Rows are points. To make a cloud, some directions were put in groups of two or more. Within a group, all points are equally far from the middle, so they leave a hole (a ring in 2 directions, a hollow ball in 3). The other directions are filled evenly. Then the cloud was stretched, turned, moved and blurred a little. Count the holes, and give their numbers of directions, smallest first.

Cloud, 14 rows:
[[ 27   1]
 [-38   2]
 [-24 -19]
 [-34  29]
 [ 23  33]
 [  7  45]
 [ 20  36]
 [ 23  -8]
 [  5  45]
 [ 25  27]
 [  8  45]
 [  8 -21]
 [-38  18]
 [ 28  16]]
Holes: 1 (2)

Cloud:
[[-49  -9 -37]
 [-33   9 -44]
 [ 13  42   5]
 [  5  43  10]
 [ -1 -34   7]
 [-39  26 -20]
 [ 36   3   9]
 [ -2  -7 -43]
 [ 23  21 -25]
 [  6  30  33]
 [ -6  42 -12]
 [ 18   6 -32]
 [ 21 -17  25]
 [-54   7  -5]
 [ 21  28 -22]
 [-40  20  11]
 [  2   6 -43]
 [-38 -36  -3]
 [-45 -25  12]
 [ 10  39 -17]]
Holes: 1 (3)

Cloud (29 x 4):
[[ -2   8 -19  47]
 [-28 -14   1  10]
 [ 42  35  -6  16]
 [-19  15  28  -3]
 [-13  28 -23 -33]
 [ 20   5  36  23]
 [-19  26  28  -1]
 [ 27 -20  32  12]
 [ 47 -11  36  -9]
 [ 10   2 -19 -55]
 [ 39   7 -24   8]
 [ 41  22  26   1]
 [ 39  17 -20  10]
 [ -1   3  18 -49]
 [-43   2   8  15]
 [-19  26 -35   9]
 [-28   3  -2  37]
 [ -3 -11 -35  -9]
 [ 44  -4  38   2]
 [ 29  15   1 -30]
 [ 12   6 -30 -21]
 [-11  42  18  -8]
 [ 25 -22  -6  37]
 [ 29  14 -25  30]
 [  0  19 -30  28]
 [ 14  22  20 -19]
 [ 25  -7  31  40]
 [ 16  20  18 -23]
 [  3  18 -19  60]]
Holes: 1 (2)

Cloud, 54 rows:
[[-41 -31 -33   8 -23 -34]
 [ 27  19 -19  -7 -12  14]
 [-25 -33  12 -11 -24   3]
 [ 35   6  -5  -5  43  -5]
 [-19  14  16  -8  17 -41]
 [-13 -38  -8 -14  46 -21]
 [  5   2   2  21  36   4]
 [-30 -32 -28 -19 -26 -13]
 [  9   6 -20  15  44 -38]
 [-46 -16 -33  -4  11 -36]
 [-28 -27   6 -11  37 -15]
 [ 36 -11  -8  27  12 -30]
 [-10 -22 -25 -29 -18  10]
 [-48 -22 -16  10  18 -17]
 [ -1  15  37 -33   1  26]
 [ 37 -25  15  21  24 -19]
 [-41  11 -19 -16 -14  12]
 [ -8 -21  -8  19  42   2]
 [ 17   5 -17 -14  29 -53]
 [ 15  30   5   5 -18  25]
 [ -6 -56 -33   8  47 -38]
 [-13 -59 -25   0  29 -60]
 [-25 -25  -4 -34  12 -24]
 [  2  29 -26  -9 -20 -15]
 [ -6  37  22 -35 -27  -4]
 [  0  12  -7   4 -19 -48]
 [  6 -14  18  34  15  -9]
 [-23  20  27  -6  -7  26]
 [ 11 -27 -46 -15  22 -19]
 [-26  -1   2 -37   5  15]
 [ 15  22  22 -35 -35  -2]
 [ 30 -16  32 -22  16 -30]
 [ 45  20  -1 -12  22 -23]
 [-14  -9  28 -13  31 -30]
 [ 16 -33  16 -22   0 -38]
 [-42 -19 -41  -7  -5  -4]
 [ 19 -31 -33  15  50 -28]
 [-25 -52   9   3   8 -31]
 [ 37   5   3   6  36   3]
 [  2  21   8  18  28   0]
 [-39  11   0   1 -19 -28]
 [-26   7  -6  19  16   6]
 [ 10 -28   2 -18  27  16]
 [ 15  35  -8   3   9 -25]
 [  6  -1 -14 -28 -14 -44]
 [  7   2   5 -27  -8 -49]
 [ -2 -17 -56   7  -3 -35]
 [ -3 -17 -51  -3  28 -43]
 [ 25  19  43 -14 -24   4]
 [-44 -10 -29  20   0 -31]
 [ -9  23  10 -39  17  11]
 [ 37  21  -9 -10 -16 -12]
 [ 41 -32  19   4  13 -20]
 [-41 -14  10 -16 -21 -18]]
Holes: 1 (6)

Cloud:
[[  5  23  -4 -22 -14  23   2   2  27]
 [  0 -35   6  22   3 -44 -11  18   0]
 [ 15  15 -19   7  -8  18   5  45  -2]
 [-23  -1 -10   4   3 -59   3  17  37]
 [ 27  24   6 -23   6   7 -14   5  29]
 [ 49 -34   5   7  10 -11   2  23 -27]
 [  4   5   5   6  27  -3   5  41  20]
 [-13  27   7 -23  17 -30   9  26  44]
 [-18  25  18 -21 -19 -18  27  28  11]
 [ 11   6  23 -27   3   4  38 -11   9]
 [ 33  43   4 -11   6  32  22  -6  27]
 [ 35  18  -5   9  25  17  -9   2  23]
 [ 10  57 -10  -1 -21  -3  10 -18  26]
 [  0  17  22 -24  13  10   5 -25   6]
 [ 10  30  -3 -11  -4  -5  27 -33   7]
 [ 27 -26  -5   9 -19 -27   0  44 -34]
 [-21  18 -10  -8  22 -50  -8  14  31]
 [  3  21   8  10 -10   0  15  56   4]
 [ 27  26 -22   0 -28 -14   5  43   7]
 [ 10  56  -3 -37   3  23  22  11   6]
 [ 34  25   2 -20  48  24  17 -19  16]
 [  5  45 -44 -13 -22  -9 -11   0   8]
 [ -6  11  -5  19  16 -23 -18 -21  -3]
 [ 31  42  13  26   7  10   6   9  -1]
 [  7   8  -5   9 -30 -22  28  40 -15]
 [ -3  11 -12  29 -15  18 -10   7  11]
 [ 29 -12  17 -22  45 -34  23  13  -7]
 [-13   9  12 -31  -4 -38 -18   7  -5]
 [-10  32 -15   4  -7   2  18 -13 -15]
 [-15  53   4 -34  15  -5  16  15  31]
 [ 11  13 -21  16  14 -30  21  10 -10]
 [ 23  23  -1  17  -4  -4 -10 -32  21]
 [ -3  27 -14 -13  18  25 -18  -7  17]
 [ 35  18   3  -4  -9  29  31   6  14]
 [-24  26 -14   6  -6  -6 -26  -4  -7]
 [-26  19  -7 -15  44 -23  15  13  33]
 [  8  18   3 -20   3 -33  -9 -29  16]
 [ 31  -9  21 -15  -7  23  11  25   0]
 [  4  38 -14   5 -27 -34  19   6  10]
 [  5  26 -20  16  33   1  29  -2  28]
 [  7  -5  -1   0   8   6  22  16 -35]
 [  6  60 -31  -9  -2  13 -14  -7  -1]
 [ -5  27 -20 -36  15 -20  19  19 -11]
 [-10  -5  -3   2   1 -32  -6  34 -33]
 [  2  35  10  11  23  23  24   3  -3]
 [ 12  24 -16  38 -31 -21  -8  10 -19]
 [-11  49 -21 -11  -9   7 -12 -25  32]
 [ 22 -27 -21   7 -15 -23  15  13  -6]
 [ 42  -6 -20  -7   1   3 -11  34 -31]
 [ 39   3  19 -41  -5 -14  15  36 -24]
 [ -7  29   8   6 -36 -19  12  -1  10]
 [ -5  -5   8   5   9 -31  22 -15 -13]
 [-35  25 -22  14   3 -20 -13   4  36]
 [ -5 -19  13 -16  -8 -31 -22  30 -21]
 [ -7  -4  30 -18  30 -29   0  -5  20]
 [ 22  56  -2  -4 -13  18  -4 -12  25]
 [  8  33   5   8  30   4  36  -5  -6]
 [ 19 -15  -8  29  -5  -2  13  13  21]
 [ 22 -30  -4   4  24  -3 -20  12 -16]
 [ 42 -29  16  10  20   9  22  10 -14]
 [ 26  24   7  14 -38  -9  -7  14 -32]
 [-14  35 -29  -2 -38 -13 -12  34 -12]
 [ -4   6 -28 -15   6   7 -28  16  -2]
 [ -2  -8 -37  -1   6 -18 -18 -20  27]
 [-18  -3   0   3 -24  -5  16  10  13]
 [ 14  -9   4 -22   6  -1 -23  25 -35]
 [-41  10 -18  -1 -13 -42 -20   4  13]
 [-28  39 -32 -20  -6 -16   0   1  37]
 [  9  30 -12  10  19 -29   4 -29  10]
 [  8  17 -26  35   2 -19  -3  26  17]
 [  2  -4   1 -14  -9 -11  27 -11 -16]
 [ 11   9   9  25 -24 -13  -9  10  22]
 [-12  -6   4 -46  42 -22  -1   1  28]
 [ 23 -39 -10 -16  24 -35  16   1  -9]
 [-20 -16  -9  -2   3 -19  11  45 -13]
 [  1   3 -22  26 -22 -30 -22   7 -26]
 [  6  39 -19  -7  24  -4  20  31  15]
 [  7  21  12  15  30  22  26 -19  12]
 [ 30  14   7 -45  33   2  33 -22   4]
 [  8  29 -27 -22  -5 -13 -26 -15 -17]
 [  7  17  23   7 -26  13   4  15  -9]
 [ 43   6 -17  -7  11  16 -23  11   2]
 [ 19 -28  -6 -33  -9 -28 -26  12 -11]
 [  9  50   1   2 -18   5  37   3  16]
 [ 20   4  -2  -2 -24   8  -3 -19 -25]
 [ 13   3 -12 -18  27 -12  36   8  42]
 [-18  51 -11  -7 -14 -11  -9 -23   6]
 [ 23  51 -26 -23  13  -1   7 -18  21]
 [  4  41   8  -6   8  18  -5  29  -8]]
Holes: 1 (9)

Cloud:
[[ 21   2  10   2 -17 -48   0 -14  20]
 [-11  30 -36  14 -16 -32  -1 -10  -7]
 [  3  18 -23 -17 -12 -23  -1   0  34]
 [ 13  36  14  11  -6  10   8 -39  14]
 [-18  19 -12  -2   3  -3  31   0  42]
 [ 37   8 -39   7  12 -17  -3  15 -11]
 [ 16 -17  32  14  -3   4 -14  15  31]
 [ 27  -4   5   7  24 -14   6   0   1]
 [ 14 -13   7  11 -23   1 -35 -14   8]
 [ 25  29 -13  11  -3 -19 -24  13  26]
 [  3   7 -13  13  13  -5  18 -25  15]
 [-24  21  -6 -33   8 -20  26  14  -8]
 [  0  13 -24  38 -13  -2  14 -28  -2]
 [ 14  -5   3 -16 -12 -20 -21  -4 -25]
 [ 18  24  25  -2 -17 -37 -14  -5   1]
 [ -4  28  28 -10  -9 -10   4 -26   1]
 [  8  14   0   4 -11  -9   5  10  50]
 [ 14  23 -25  13  34 -13 -13   4  -9]
 [ 43  -5 -22  35 -17  -5   2 -30   6]
 [  8  25   0  16  13  23  -5 -28  10]
 [-10  -5 -21 -10 -17 -10  13 -39 -12]
 [-32  25   0  -4  46 -27  18  -2  18]
 [ 35  30  -3   1  -3  -4 -23   0  -9]
 [  1  11 -28 -31   1  -7 -19 -18  14]
 [ 23  16  -5   3 -32   5   5  -4  19]
 [ -3 -11 -17   0  20  -5 -13   7  -4]
 [  0  15 -28  -1 -22   3  -3 -28   6]
 [ 18  41  -4  29 -36  10  -2   0  11]
 [ 25  10  19  -8   4  19  -6   2  10]
 [ 39   5   6  30   2   4   9   3   4]
 [ 15   4  -1  26  12   8  14 -40  14]
 [ 14  33 -24 -34  21   4   3  -3 -13]
 [ 12   2  -8  -7  -6 -33   8  12  -2]
 [ 10  16 -16  -6  15 -23  -9 -27 -16]
 [ -3  41   7 -16 -15  -7 -24 -16 -27]
 [-34  34 -17  35   3 -10   2 -27   9]
 [ 21  43 -14  21  -7  15 -14   5  16]
 [ 18  18 -24   3  -1 -29   7 -21   1]
 [ -8   2 -12 -44  15  -5  -5 -25 -19]
 [ 17  44   0 -20  -8  -8   5  -9  19]
 [ -1 -15  -6   8  43   5  -5 -34   6]
 [-25  19   0 -24   6 -32  14  -9  32]
 [-14   3  41  -7   8   1 -20  -7  23]
 [-18  13   3 -15  -7 -36   5 -27  13]
 [-32  39  25 -24 -12  -9  -2   5  11]
 [  0  34  -1   0 -12 -10  12   8   6]
 [ 23  15   3  37 -39   8   0 -18  18]
 [ 31  26 -29  14   1 -12  10  24  25]
 [ 11  16 -18  42 -13  -6  -2   6   1]
 [  6  27   7 -16  28   5  25 -19  -1]
 [  5   3 -17  25   1  11  34  -9  24]
 [-28  27  16  21   6  -8   8 -19  39]
 [ 34  -5  18   4   0  10  -4 -20   2]
 [ 32   3 -10  41   8  -8   1 -15  12]
 [-10  26  33 -38 -17  -2   8 -17  -6]
 [ 34  32  21  19 -13   5  -8 -16  -5]
 [ 16  24 -12  15  -7   3  18 -60   0]
 [-21  14 -13 -29  34 -31   5   9   8]
 [ 14  16  14  -1  20  -9  28 -33  20]
 [ 28   5 -24  20 -31   7  12 -28  -7]
 [ 17  -8  -2 -31   4 -18 -19  27  -9]
 [  2  13 -13  15 -28 -24  24 -22 -11]
 [ 18  39   5 -19   6  -8  -4 -17  25]
 [ 24  -8   0   5  25  -7  36 -22  14]
 [-12  18  26 -34   9 -20  20  -9 -26]
 [ 13  11   5  -3   5 -14 -18  11 -29]
 [  0 -10  19  35  -9 -17 -10 -19  15]
 [ 34   5   3   5 -30 -10  15 -29 -28]
 [-22   9  -4   5   7  -4  26 -13  46]
 [  7  16 -28 -12  -4 -15  28  19  32]
 [ -7  35  16  15   8 -20  -9   1 -20]
 [ 26 -11  14  -4  30  24   7 -11  11]
 [-12  49   5 -17   3 -38  20   0  -9]
 [-10  19  33  18  33 -20   0 -37  -3]
 [ 23  11  -3  -4 -16   5 -24 -22  16]
 [ 17 -14 -28   9  17  18   5   6   9]
 [ 49   8 -38  19 -31  -1 -11  -5  23]
 [-30  10 -32 -24   4  -7  20  -4   0]
 [-32  17  17 -14 -12  -7 -12 -24  16]
 [-28  18  11  -2   1   1 -14   0 -19]
 [ -2 -12  15  25 -25   6  -8 -29  -6]
 [ -5  -6  -8 -33  -4 -20 -10 -12  24]
 [-21  37  -2   4   2   8  10  11  40]
 [-10  10 -19 -24  19 -18   2 -25   1]
 [ 40  36 -22 -31  15 -33  18  23   3]
 [-24   7  18 -40  24 -23   2  -7  13]
 [-48  -6  28  14  10  -1  19 -25  31]
 [-15  15  13   9  12  -6  15 -33  34]
 [ 18  -4  11  10 -31 -10 -19 -19 -18]
 [ 22   2   3   7  -7   7   0  16  -9]
 [  9  -6   5  46 -19  -5 -34 -20  29]
 [ 15  -8 -26  -8  -2   5  14  -9   8]
 [ 13  -6  -2   6  -9   1 -29 -40  41]
 [-20  25  38  27  -9 -22  -2 -30  37]]
Holes: 0

Cloud (100 x 9):
[[ -2  20 -20  21 -29 -43 -14  10  -4]
 [ -1  -6 -21   6   9  20  12  15 -12]
 [ -3  21  16   2  15  12  -1 -24 -21]
 [  5   8   8  11  34  12 -12  -3  -4]
 [ -1 -12 -21 -16  28   7  14   8   9]
 [ 11  -4 -22  10  -6  12  -3 -15 -14]
 [ 12 -11 -20  -3   1   4 -11   3  16]
 [  2   0  -8 -25  -9  24 -23 -13   2]
 [ -1 -14 -21 -11   8  29 -23   4   4]
 [ 25 -21   9 -12   5  12  -3  11 -20]
 [ 21  17  24  -9 -17   0   5  21  -7]
 [  3  -4 -32   4   1 -18  10  -6  -1]
 [  4  -6  -9  17   9 -13 -17   9 -12]
 [ 22   5 -12 -20   0   1  10  22 -11]
 [ 29  -2 -23  14  10  -9   3 -11 -23]
 [ 14  18  50   2   7 -13 -10   7  -5]
 [ 23   8 -16   6 -16 -19  12   9  -6]
 [ 10   2  11 -10  -7  11   0   0  15]
 [  1   4 -13   7  -5 -37  11  10   3]
 [ 11 -11  -7   9   6   4 -25  -1 -35]
 [  3  38  32  -7  10  19   5 -42  12]
 [ -9 -10   3 -15  15  16 -27 -12  -9]
 [ 20   9  14 -21 -10  15 -28  34   4]
 [  7 -12 -13  29   0 -38 -21  34  -2]
 [ 32  11  -3  -5  13  -9 -17 -11   4]
 [  3  16  19  -7 -10  -9 -24  30  -7]
 [ 11  24 -13  24 -17  -2 -19 -10  15]
 [  1  18   4 -17 -12  14  12  10  -6]
 [ 10 -29 -13  27   9 -12 -17 -29 -12]
 [ 31  -1  -6 -39  -4  14 -33   9   5]
 [-10  29  51   1  -5  -8 -17   0 -26]
 [ 11  18  -8 -31  -6  -6   6 -31 -16]
 [ 22  10   2  15  -8  14  10  25 -14]
 [  5  -9  -6 -14 -18   8 -38   7 -13]
 [  0   5   0  19  -3 -41  27   6 -10]
 [ 10  30  -2 -18 -12   0 -25  -1  -2]
 [ -1   6 -17   9 -21 -16   3  -7 -27]
 [-12  14  43 -18   6 -33  12  -5 -24]
 [ -6 -39 -10  -4   5   0  -8  19 -22]
 [ -5  -2  -2 -30  23  -8  -9  -7   4]
 [  4   6  17  17  13  -2  16  31  -3]
 [ 12  27  15  38   3  21 -14 -10  -9]
 [ 12  11 -28  33 -11  -4  10   5  -9]
 [  5  13 -19   1  -7 -21  -7 -21  11]
 [-15  22  -2 -10  15 -43  10  14   4]
 [ 19  22  45  -5  19  -1   0  -4  11]
 [ -4 -12 -20  -2   1 -23 -43   1   4]
 [ 23  11  -9 -22 -21  33 -37 -16  -4]
 [ -9  10 -12  -8  -6   9 -26   3 -24]
 [ -6 -32   2  27  29  -1 -14   4 -30]
 [ 29  -7 -24   2  -8 -14 -12  -3   5]
 [  7  -6   9  -8   1 -15 -39  -5 -11]
 [ 20  28  32  -8 -31   1  -8   6   5]
 [ 30  -9 -10  23   5   1  17  23 -18]
 [-11  -8 -19  17  29 -15  10   9 -13]
 [  2   8  22 -11   6  -6  -2  31   0]
 [ 28   3   6 -17   0   2   5  45  10]
 [  1  36   2   6  18  31  -5 -14  -7]
 [ -8  -8 -33  10   9 -50   2  19 -13]
 [  1 -12 -14 -11 -15  -3 -23  -3   0]
 [  4   8 -27   6  14  -4   5 -28  -7]
 [ 19  -7 -13 -19  -5 -18 -19 -15   4]
 [ 18   8 -20  15 -25  13  11 -28  -5]
 [ -5  11  19  -7  -7   4  -1  15  24]
 [ 18  11   8  -3   5  37 -19   4  -3]
 [ 15  11  59   0   3  -8 -13   3   3]
 [ -3  -3   4   9  31  -2  26  22   4]
 [ 20  21 -19  -7  -8 -21 -16  13   0]
 [ -2  18   9  -1   2 -36  15  -9   9]
 [  1   1 -17 -21  24   1  -9  -7 -22]
 [ -1  23  -1 -20   8 -35   2   3   8]
 [  6  11   0 -18   4  27   4 -16 -10]
 [  1  -2 -22  15   8 -29 -13  30 -26]
 [  3  17 -13 -31  -5   7  -3 -14  -5]
 [ 10  20  60  -2   0   6 -16   0  -1]
 [  1  -6 -12  31   1  -6  30  -1  -9]
 [ -4  23  34  28   8  10 -37  -4 -15]
 [  2  -3 -44   7   0   5   9 -12  11]
 [  2   1 -33 -26  13 -14 -11   2 -13]
 [-19  26  39 -13   0   0   0  -8  -4]
 [  4  -2  49  19  22   8 -20  11  -9]
 [ 10  -3  -1  14  -9  16   6   5   2]
 [  4  28  53   6   4  17  24 -16  12]
 [  0  -6  -7  29  15  12 -37  -2  -4]
 [ 15 -20 -25  19  14  13   7  24  -6]
 [ 23   6  23  -1 -20   8 -20   3 -14]
 [ 19  -5  11   5   5   4  25   9 -10]
 [ -2  12   0 -11 -11  -6 -40  -2 -29]
 [ 24 -28  19   1   4   9 -37  20 -22]
 [-10  -2  33  16  18 -28 -26 -10  -2]
 [ 15 -15   0  -8  -3 -28  17   9  -8]
 [ 26  -8  -5 -16  -3  11  -8  -6 -23]
 [ -6  -7  10 -15  -5 -17 -15  40   8]
 [  1  17  11  11 -10 -31  -8 -21 -27]
 [ 10 -18  14  -4 -16   0 -50   5 -12]
 [ 25   1   2 -38  -8   7 -14   7  14]
 [  2  15   1   4 -22 -34   3   1 -28]
 [-18  33   8  12   9  17  -2 -10  26]
 [ -4  37 -27   6   6   8   3  -9   3]
 [-22   6  23 -17  21 -10 -21   8  10]]
Holes: 0
